Each row is a point. The points of each table are mixes of a few directions, plus a little noise. Count the directions of each table, and those that both share. Where both have some left over, give the other angles between the two spaces (their principal angles), to ten degrees, smallest first.
In the rows, 128 means zero.

First, 7 rows:
[[101 157 128]
 [170  82 129]
 [104 155 128]
 [ 81 178 126]
 [183  69 128]
 [139 115 128]
 [119 137 128]]
Second (7 x 3):
[[157 168 127]
 [179 144  70]
 [106 155 188]
 [124 126 132]
 [121 132 143]
 [107  86 115]
 [102  84 120]]
Directions: first 1, second 2, shared 0; angles 60

First (6 x 6):
[[ 51 125 137  94 151 141]
 [158 122 128 148 113 147]
 [182 141 116 142 124  79]
 [154 147 116 123 138  58]
 [ 67 115 141 109 136 176]
 [156 117 131 151 108 166]]
Second, 6 rows:
[[155 105 157  94  96 121]
 [ 93 136  67 153 123 128]
 [ 95 140  77 121 155 139]
 [114 164 125 143 125 133]
 [180 101 206 179 151 116]
 [136 125 137  78 117 132]]
Directions: first 2, second 4, shared 0; angles 50, 90

First:
[[156 136 161 112 120 120 116 129 155]
 [172 131 186  66  79 124 100 184 146]
 [ 81 131  87 162 133 137 167 125  79]
 [115 116 140 140 155 172 139  75 168]
 [149 113  89 105 156  67 102 145 103]
 [102 121 145 103 159 147 192  93 127]
 [114 116 127 140 126 168 121 114 143]
 [144 149 109 179  93 113  76 155 127]
 [124 170 129 159  84  96 148 169  85]
 [122  96 109 112 175 139 123  92 144]]
Second (8 x 9):
[[116  97 101 118  96 107 141 106 119]
 [161 118 200 172 146 143 102 150 165]
 [151 142 129 145 134 111 105 148 185]
 [129 181 108 111 160 146 126 144 124]
 [120 100 118 122 106 128 150 112  98]
 [ 71  93 137 138 107  81 151 137 119]
 [ 61 164 112  68 156 138 100  78  79]
 [214 130 119 151 121 170 149 149 135]]
Directions: first 5, second 5, shared 1; angles 60, 60, 80, 90

First, 11 rows:
[[108 120 124  91 129 113 121 127  99 115 168 147]
 [155 130 209 111 128 184 163 100 129  95 137 128]
 [142 128 209  92 133 167 160 112 113  88 160 150]
 [114 123 148  90 133 124 133 132 102 107 167 154]
 [125 139  66 185 131  93 106 164 163 173  75 115]
 [154 136 148 159 126 155 142 118 156 133  93 109]
 [134 148  86 208 140  96 119 179 182 178  54 121]
 [131 138  69 191 128 102 108 153 168 174  68 103]
 [114 123 122 102 129 116 123 130 108 120 154 141]
 [115 113 125  81 119 131 119 101  92 107 172 128]
 [116 112 101  94 112 129 111  93 100 119 158 110]]
Second, 11 rows:
[[120 132 208  79 146 135 158 147 101  86 180 189]
 [147 139 106 186 127 130 127 137 170 159  69 102]
 [111 128 107 118 133  99 117 147 118 133 141 144]
 [136 125 118 135 120 141 123 106 135 133 117 102]
 [141 132 161 129 130 147 143 123 136 119 124 129]
 [123 128 184  91 139 137 150 132 105  95 168 162]
 [186 137 122 209 107 189 135  81 192 158  34  43]
 [132 119 116 116 113 142 122  94 119 124 133 102]
 [100 112  64  99 117  97  95 117  95 134 159 120]
 [108 136  77 155 137  79 108 174 141 159 109 144]
 [105 125 147  87 140 108 132 150  98 108 175 171]]
Directions: first 3, second 3, shared 3

First:
[[126  53 205 108 130  65 124 135 173 199 121 118  78 135  94 138 125 111]
 [141 178  86  99 120 155  89 103 110  77 151 152 160 159 215 115 161 169]
 [140  69 175 139 126 111 160 133 143 153 131 144 112 115  71 131  85  82]
 [103 142 105 141 131 132 151 135 111 122 127  98 107 107 127 125 153 197]
 [140 157  81 132 116 174 141 106  91  62 162 161 156 130 178 110 130 170]
 [108 104 151 156 133 102 126 156 147 192 102 102 102 116 102 156 103  57]
 [125 111 148 126 129 109 117 133 144 157 122 123 113 132 127 138 125 105]
 [142 175  87 109 125 160 109 109 107  73 141 147 167 145 170 111 148 163]
 [120 172  66 144 120 170 130 119  87  82 153 138 141 124 201 122 141 167]
 [124 124 154 116 142 104 128 139 150 147  97  99 126 124  59 126 138 132]
 [137 122 148 138 137 124 131 143 144 144 102 126 148 122  62 136  96  55]]
Second:
[[119 164 108 158 116 125 100 136  91 131 112 104 139 110 149 141 150 139]
 [111 112 120 103 157 147 169 134 180 129 134 131 108 147 110 121 101 105]
 [ 96 138 108 203 105 116 127 151  65 161 120  84  98  75 155 155 146 157]
 [139  91 151 108 126 122 145 115 143 124 151 151 112 137 131 116 122 145]
 [107 219  70 167 114 133  63 140  66 123  97  80 157 110 188 150 182 157]
 [144 183 120 154 118 124  76 137  92 125  87 110 184 115 102 142 140  89]
 [151  70 165  72 135 125 158 102 174 112 166 176 111 161 125 102 111 145]
 [151  46 181  87 136 121 178 110 179 127 162 175 104 147  88 106  88 117]
 [133 129 129 100 146 139 136 126 163 119 124 138 141 149 104 119 112  99]]
Directions: first 5, second 4, shared 3; angles 90

First (10 x 24):
[[128 128 127 129 128 127 128 128 129 128 128 128 128 129 128 128 128 128
  129 128 128 128 129 128]
 [123 146 144 155 126 106 132 133 125 160 125 149 149 117 126 141 140 163
  121 113 147 146 138 142]
 [131 119 120 115 129 138 126 125 130 112 130 118 117 134 130 122 122 111
  131 136 119 119 124 122]
 [143  68  73  33 135 203 115 107 139  21 137  57  56 165 138  81  84   7
  150 180  64  67  95  82]
 [123 147 146 159 126 104 132 135 125 163 125 151 151 117 125 143 141 167
  121 111 149 148 139 143]
 [130 123 123 120 128 135 127 126 128 118 129 122 122 132 129 123 125 118
  130 133 123 123 125 124]
 [130 121 123 119 129 136 127 126 130 117 129 121 121 133 129 123 123 115
  131 133 121 122 125 123]
 [126 136 135 141 128 118 130 130 127 143 127 138 138 123 127 135 134 145
  125 121 137 136 132 135]
 [123 146 145 158 126 105 132 134 124 161 125 150 150 117 125 143 141 165
  120 111 149 147 138 143]
 [124 144 143 154 127 108 131 133 125 157 125 148 147 118 125 140 140 161
  122 114 145 144 137 141]]
Second (9 x 24):
[[156 123 110 143 120 123  96 124 142 166  97 119 162 142 109 168 153 140
  111 160 125 122 117 131]
 [141 126 126 131 124 130 114 128 135 137 125 126 136 127 130 138 134 139
  124 130 126 127 126 135]
 [152 113 104 120 124 140 103 122 141 134 107 107 137 145 117 147 137 114
  120 161 114 112 114 122]
 [158 113 107 119 122 143  97 122 145 135 112 108 138 141 123 148 137 121
  119 156 113 112 114 126]
 [ 81 151 161 140 138 107 176 137 102 116 152 157 112 110 135  96 114 134
  141  88 151 152 148 127]
 [125 129 147 112 128 142 135 133 128  95 166 135  99 103 162 100 104 140
  140  87 124 132 138 141]
 [170 122 122 133 115 138  86 128 151 149 124 122 146 121 139 156 140 163
  115 130 119 123 124 151]
 [ 86 126 108 128 144 111 165 120 104 126  93 118 131 167  80 119 135  60
  131 176 132 121 118  83]
 [ 82 149 169 128 138 119 178 138 103  94 174 159  94  96 156  79  99 138
  149  65 146 151 153 135]]
Directions: first 1, second 3, shared 1
